Rows are points. Any point is a mix of the corners, with weights that add up to 1. It lies inside the corners' shape when no weight is negative. Say inside or outside, and name the corners with a negative weight.
In the rows, zero is written as 100.

Corners:
(1): 102,106,168
(2): 108,69,94
(3): 68,84,81
(4): 125,72,53
Points:
98,95,122 -> outside (2)
119,75,63 -> inside
117,95,148 -> outside (3)
99,101,152 -> inside
110,100,151 -> outside (3)
97,96,120 -> outside (2)

Corners:
(1): 100,92,106,68,85,117,78,158
(2): 131,116,68,30,120,120,21,157
(3): 108,105,86,164,107,103,115,92
(4): 110,132,110,87,126,117,115,146
(5): 129,70,107,145,121,86,124,61
(6): 111,90,136,142,96,102,72,41
(7): 89,81,111,118,122,126,103,58
(8): 120,129,92,119,96,143,130,102
(9): 112,149,48,55,101,61,84,112
Points:
131,136,81,91,114,94,108,97 -> outside (1, 3, 7)
116,111,89,70,106,113,73,126 -> outside (3)
109,94,116,121,106,108,83,68 -> inside
119,113,89,59,116,87,49,92 -> outside (1, 3, 8)

Corners:
(1): 109,114,124,195,89,81,82,71,92,84,73,93
(2): 93,173,93,74,105,66,116,124,98,107,115,126
(3): 57,78,99,54,54,115,75,98,119,88,122,126
(4): 110,104,89,152,109,90,84,123,85,133,67,51
(5): 79,98,158,86,88,74,101,104,121,91,77,73
(6): 122,100,99,120,90,155,111,84,84,99,96,70
(7): 114,90,101,84,122,111,112,167,83,83,119,125
(8): 95,89,126,122,94,113,187,78,116,65,77,49
(9): 119,89,85,70,82,128,98,105,80,106,56,94
(10): 93,164,98,86,113,82,76,93,90,66,116,114
(11): 97,103,96,87,101,146,99,106,122,96,63,111
(12): 120,93,123,96,109,94,79,80,154,81,123,123
(13): 60,88,122,92,112,65,80,90,142,151,106,132
Points:
96,91,109,113,85,108,109,76,125,100,89,93 -> outside (5, 7, 10)
95,113,112,107,100,100,103,101,106,93,97,99 -> outside (9)
91,103,112,99,98,94,96,97,114,98,101,108 -> inside
111,114,101,84,83,110,113,82,95,86,89,71 -> outside (1, 7, 11, 13)
88,110,106,94,89,103,104,100,97,103,78,76 -> outside (1, 7, 12)

Corners:
(1): 56,136,97,69,79,43,82,91,51,59,58,99,63,105,108,129,73,143,41,121
(2): 121,69,78,158,70,72,49,91,139,53,111,67,91,65,90,107,105,119,137,151
(3): 162,94,117,55,57,120,141,88,122,113,105,83,143,113,81,89,150,62,91,58
(4): 121,109,97,116,83,158,103,47,126,83,57,101,79,135,70,85,129,127,131,95
(5): 104,76,138,114,98,121,146,92,59,98,138,54,78,62,72,101,151,52,53,79
(6): 132,117,99,115,49,160,46,100,132,83,133,55,68,97,128,67,86,146,80,147
(7): 110,91,54,93,108,51,120,107,68,102,61,86,87,81,77,68,113,34,62,117
(8): 117,71,71,67,72,78,104,57,101,142,114,123,65,114,78,94,61,78,123,110
(9): 56,80,54,48,87,98,58,124,56,113,84,150,109,114,147,56,79,135,53,77
(10): 118,106,44,60,57,55,116,135,136,58,60,113,67,155,131,85,106,104,42,81
(11): 151,78,50,80,27,114,116,64,40,63,141,73,85,104,123,68,97,160,118,69
(12): 125,127,65,59,48,52,92,43,98,113,126,99,74,136,78,140,94,68,107,47
(13): 142,87,49,122,105,99,76,101,125,107,108,143,128,142,115,45,145,142,11,105
(14): 80,75,71,123,113,50,135,111,93,102,125,63,138,100,98,112,128,104,65,115
(15): 85,112,125,115,61,77,96,87,84,77,130,93,117,122,75,133,140,73,81,153
(16): 127,95,56,121,129,98,108,93,126,57,63,145,113,90,131,113,100,101,118,120
(17): 116,98,94,70,140,135,75,160,95,112,67,100,125,104,49,138,100,88,130,156
(18): 114,118,69,108,128,67,124,51,51,125,114,102,68,94,134,84,127,135,136,93
(19): 94,75,132,74,113,107,44,127,69,72,83,83,124,150,122,96,77,119,79,108
(20): 115,113,125,92,50,138,62,116,61,141,102,83,143,118,81,79,57,141,81,73
(21): 57,120,81,55,150,51,95,141,126,97,98,116,136,145,68,74,101,80,84,119
Points:
128,98,84,96,61,99,94,77,98,91,105,99,85,119,109,84,110,100,88,87 -> outside (1, 14, 17, 21)
92,104,74,88,89,67,83,101,77,87,102,107,101,126,119,88,93,121,59,113 -> outside (2, 3, 4, 5, 17)
114,97,78,88,89,94,94,88,102,91,98,107,90,116,97,88,108,103,89,106 -> outside (14, 20)
116,99,83,99,88,102,97,95,102,86,99,98,94,105,106,95,106,104,87,106 -> inside
105,99,91,74,63,95,88,81,66,101,86,96,73,118,82,109,86,102,111,88 -> outside (3, 6, 13, 14, 16, 21)
115,108,92,90,59,113,90,91,74,96,103,88,90,101,98,87,120,117,80,94 -> outside (8, 14, 16, 19, 21)
80,92,68,109,110,72,73,120,124,73,72,116,105,125,99,97,98,110,72,161 -> outside (3, 5, 11, 12, 18, 20)
115,95,78,89,88,94,94,98,97,94,92,96,94,110,102,86,103,108,83,99 -> outside (15)

Corners:
(1): 112,97,104,89,92,114,125,143,146,109,107,106,107,103,143,115,97,123,125,136
(2): 70,111,145,153,90,148,49,105,57,76,122,81,48,135,92,87,128,171,76,100
(3): 104,45,136,123,154,128,69,72,79,106,53,72,146,35,147,115,98,92,127,54
(4): 113,55,115,121,106,74,95,104,74,146,143,128,94,53,86,83,108,74,95,55
(5): 83,74,108,87,145,100,99,68,92,146,106,144,103,31,122,141,37,98,71,39
(6): 67,124,84,116,78,98,139,141,125,65,101,85,100,59,99,130,59,127,60,62
(7): 79,87,99,76,103,78,121,82,111,96,53,106,117,66,71,116,108,120,127,74
(8): 113,128,79,77,94,51,96,165,136,129,91,131,123,79,119,52,100,108,112,59
(9): 92,143,109,69,146,145,106,180,69,114,112,126,63,85,130,58,81,69,99,91
(10): 57,128,60,76,79,95,91,159,58,137,137,77,107,97,111,109,118,123,88,107
(11): 120,152,117,125,142,65,65,79,109,150,126,90,50,57,52,63,111,99,112,56
(12): 127,142,83,116,117,52,54,125,47,106,107,108,37,67,121,33,75,139,57,146
(13): 76,148,118,125,98,148,133,89,92,96,121,126,102,118,64,71,67,119,57,120
(14): 114,109,114,98,70,134,78,126,100,68,127,75,100,87,116,96,123,118,73,86
(15): 138,66,127,98,84,39,78,95,81,130,105,84,82,67,72,117,42,117,103,87
(16): 76,96,74,94,67,69,113,79,67,71,113,67,71,119,134,48,121,153,77,83
(17): 162,124,84,120,72,121,102,134,101,98,65,61,81,114,73,102,108,166,121,119
(18): 140,81,107,126,57,139,90,112,126,134,83,87,115,80,134,97,104,73,151,101
(19): 67,147,119,146,98,82,133,93,56,98,85,141,56,107,100,102,108,78,48,53
(20): 74,152,77,151,128,104,119,129,57,89,150,150,80,74,83,107,34,66,106,50
(21): 131,105,67,101,135,47,77,85,132,131,92,118,98,76,62,69,31,94,59,125
Points:
106,115,101,99,86,102,100,126,107,117,114,98,86,97,105,87,101,119,91,90 -> outside (3, 7, 12, 20)
106,112,100,113,94,95,97,118,93,104,105,97,88,87,98,90,89,114,93,94 -> outside (5)
110,110,105,111,100,96,93,115,92,112,106,102,87,91,101,84,96,108,104,97 -> outside (5, 6)
117,101,104,108,111,123,95,115,84,122,112,114,103,73,108,108,67,89,80,101 -> outside (2, 6, 7, 8, 11, 16)
100,103,102,105,95,97,97,101,96,110,105,99,102,88,96,95,99,114,98,84 -> outside (6, 9, 12)

Corners:
(1): 91,96,96,96,123,96,118,104,99,89,91,101,124,94,105,115,86,88,123,109
(2): 105,89,105,90,85,157,109,110,104,90,100,87,81,79,132,92,101,188,71,98
(3): 102,89,103,195,125,123,105,114,105,95,94,135,85,115,85,140,84,68,164,138
(4): 98,102,117,90,72,101,118,116,82,91,156,111,82,88,109,118,91,97,100,106
(5): 103,84,107,93,135,107,88,110,107,112,90,81,103,96,109,110,101,91,70,101
(6): 120,87,98,90,78,131,72,100,104,98,118,93,78,81,103,91,72,109,86,102
(7): 98,86,118,81,104,120,101,99,81,112,101,78,94,81,107,114,107,124,106,101
(8): 88,95,94,93,103,108,110,101,85,104,99,78,93,90,121,84,94,101,73,91
(9): 94,129,107,100,97,93,116,47,86,135,102,89,95,93,113,110,105,108,91,78
(10): 103,91,110,90,103,116,103,86,100,114,100,113,87,86,105,105,95,87,94,135
(11): 84,78,124,89,82,105,96,114,88,82,102,107,110,99,108,99,103,116,80,104
(12): 108,152,102,89,103,93,95,90,82,122,104,100,78,89,80,97,101,110,101,83
(13): 106,103,103,87,90,109,106,103,93,111,93,86,119,88,112,118,105,94,91,101
(14): 114,100,123,103,95,115,97,105,104,123,132,99,74,165,108,72,98,87,102,115
(15): 116,85,108,80,88,97,119,118,103,87,84,91,79,87,123,98,113,100,91,85
(16): 101,116,108,90,95,94,114,100,98,103,122,79,103,84,68,113,89,113,101,103
(17): 117,91,101,95,97,102,82,107,99,118,105,81,90,90,118,102,95,137,91,105
(18): 97,126,108,91,89,97,103,81,92,76,102,76,108,80,105,110,101,95,83,118
(19): 105,82,117,93,106,100,108,121,98,91,97,97,98,114,91,118,62,85,86,122
(20): 148,86,94,102,135,104,111,109,90,103,87,115,85,115,87,106,92,88,111,114
(21): 89,85,87,110,120,117,97,112,105,117,103,111,71,166,93,105,92,96,90,98
Points:
106,110,104,83,105,97,110,96,96,113,105,85,88,104,104,102,98,102,74,97 -> outside (1, 3, 6, 7, 11)
101,94,107,100,104,111,102,101,94,101,97,99,99,105,104,107,88,101,97,113 -> outside (4, 5, 15, 16)
100,90,106,102,104,114,102,101,96,105,105,96,95,103,106,107,91,103,95,111 -> outside (12, 15)
104,112,103,105,96,107,104,90,93,107,102,91,99,96,104,99,89,109,95,101 -> outside (4, 5, 7, 10, 15, 21)
106,91,113,80,100,104,105,105,94,98,104,95,98,80,101,108,88,116,88,102 -> outside (3, 8, 13, 14, 18, 21)
103,102,101,102,104,103,120,111,91,87,95,108,97,93,93,114,93,99,102,111 -> outside (5, 6, 7, 9, 14, 17)
103,97,105,95,108,105,104,101,97,105,98,92,98,96,107,108,97,99,92,101 -> inside

Corners:
(1): 84,80,60,85,73,85,117,117,93,137,142,130,143,124,100,86,85,109,67,85
(2): 78,135,62,67,125,69,99,67,75,108,148,98,104,162,138,90,99,126,94,69
(3): 107,130,114,80,70,110,92,130,80,120,84,76,93,58,139,104,99,108,90,66
(4): 126,32,61,116,108,99,111,92,161,93,146,95,91,105,87,113,74,141,111,90
(5): 83,96,60,111,53,72,114,122,63,62,138,104,88,105,61,111,120,175,99,92
(6): 91,39,57,85,50,81,107,72,108,92,167,70,95,66,152,56,118,104,52,153
(7): 109,70,127,151,94,109,78,80,112,122,70,142,135,128,124,59,74,81,127,132
(8): 153,139,102,112,77,144,85,72,60,159,128,87,96,91,107,131,141,102,80,121
(9): 88,180,64,128,70,118,148,111,65,85,96,69,138,86,108,121,142,119,95,71
(10): 160,60,98,118,67,76,60,65,125,85,103,141,104,124,122,135,32,50,109,97
(11): 107,140,28,76,32,88,141,85,84,97,145,12,85,105,95,73,161,130,98,143
(12): 124,80,124,70,78,146,34,34,150,101,55,166,63,107,110,124,60,80,111,105
(13): 114,192,101,82,65,86,101,104,89,100,142,87,131,120,87,107,175,111,103,51
(14): 128,128,87,86,87,133,84,67,164,81,134,138,70,71,140,94,37,74,114,161
(15): 88,67,46,102,131,89,40,82,95,88,113,129,111,123,153,83,75,70,129,142
(16): 143,129,122,92,93,170,129,83,35,111,98,66,155,108,113,117,109,60,112,94
(17): 103,138,89,57,67,49,134,81,117,137,160,80,135,60,108,135,100,138,104,87
(18): 95,72,88,101,145,62,97,67,94,103,108,117,116,120,49,70,97,58,86,107
(19): 86,143,126,87,100,122,23,47,125,68,91,96,104,103,85,141,28,77,91,100
(20): 172,102,72,113,81,143,42,41,83,74,86,99,111,77,116,80,81,82,91,145
(21): 106,107,94,44,134,80,113,124,80,121,117,98,128,115,137,103,125,115,67,134
Points:
96,111,74,97,102,94,106,93,99,92,117,92,115,107,104,89,86,108,105,112 -> outside (6, 8, 10, 12, 13)
90,124,93,80,77,66,126,107,59,109,105,79,126,117,123,94,149,106,108,84 -> outside (1, 4, 8, 14, 19, 20)
111,102,96,102,98,108,79,81,98,99,107,117,110,116,115,99,87,91,99,98 -> outside (11, 17)
118,105,93,98,79,100,93,82,102,101,113,105,111,104,107,109,88,94,95,99 -> outside (15)
103,109,89,92,86,100,94,84,100,98,118,99,107,106,104,106,93,101,97,105 -> outside (20)
127,112,98,86,78,113,88,83,104,104,115,100,104,102,104,112,87,110,99,101 -> outside (6, 9, 15, 18)
117,128,98,98,66,120,94,104,77,110,111,109,124,85,128,100,124,107,99,108 -> outside (2, 4, 10, 11, 18, 19)
112,110,83,94,82,94,91,85,97,98,122,96,109,103,113,104,90,100,96,104 -> outside (12)

Corners:
(1): 86,99,122,106,114,118,119,123,81,133,113,96,78,100,113,79,84,103,98,91
(2): 99,115,104,104,108,114,123,111,95,95,85,89,111,95,93,132,69,95,93,79
(3): 120,99,94,115,108,133,51,86,107,90,93,94,122,107,92,100,166,113,87,104
(4): 116,69,102,122,116,104,85,109,86,108,194,102,78,80,149,90,108,111,114,90
(5): 97,113,94,98,106,77,129,110,122,106,101,73,124,112,83,97,78,104,39,126
(6): 108,96,87,122,108,104,86,101,98,91,94,96,98,99,83,84,107,102,120,85
(7): 113,51,113,129,107,95,77,124,76,121,117,141,77,72,120,82,99,94,128,108
(8): 86,104,116,113,83,96,98,101,97,101,115,92,101,84,79,86,134,87,77,107
(9): 112,112,128,108,106,72,85,104,96,90,99,97,81,107,85,81,96,107,116,93
(10): 117,115,86,116,63,116,122,71,175,93,90,76,113,112,91,95,103,106,90,88
(11): 86,102,88,102,117,113,134,120,103,116,99,108,100,62,118,113,76,88,5,81
(12): 97,65,114,91,112,85,118,102,107,86,102,81,114,108,95,70,115,91,92,114
(13): 48,87,110,117,131,67,103,115,78,84,79,99,98,121,92,102,100,98,105,118
(14): 90,113,90,92,87,104,86,123,111,88,103,85,91,101,117,94,78,109,115,90
(15): 104,99,101,117,121,116,115,121,165,85,103,101,82,106,88,93,89,97,101,99
(16): 105,103,79,114,87,129,111,86,112,80,117,122,127,121,85,96,130,83,37,106
(17): 111,126,115,63,91,121,63,41,83,77,85,105,97,88,63,78,87,116,112,94
(18): 125,110,100,94,88,116,116,55,81,91,97,91,83,96,84,82,95,108,104,115
(19): 121,105,90,97,108,99,90,109,126,108,111,100,104,113,108,120,138,86,114,88
(20): 110,102,95,122,121,71,115,119,101,82,79,102,97,114,113,126,79,45,108,121
(21): 117,109,103,126,101,121,94,82,85,91,116,129,117,87,100,90,115,99,116,86
Points:
100,97,100,110,103,99,103,110,109,96,103,90,99,108,99,96,103,98,98,105 -> outside (11, 17, 21)
99,96,109,110,106,106,100,96,100,101,101,99,96,96,95,90,107,104,104,93 -> outside (5, 14, 16, 20)
100,105,106,101,99,100,102,88,108,90,114,94,95,109,87,80,105,106,104,102 -> outside (2, 3, 7, 11, 20)
104,89,106,110,107,102,97,97,106,92,112,105,102,102,96,86,117,94,92,100 -> outside (2, 5, 14, 18)
98,108,96,100,109,98,99,104,124,83,93,84,117,104,101,113,105,88,90,101 -> outside (1, 6, 7, 9, 16, 18)
100,101,100,106,104,106,107,104,102,101,103,101,99,89,100,98,98,95,76,96 -> inside
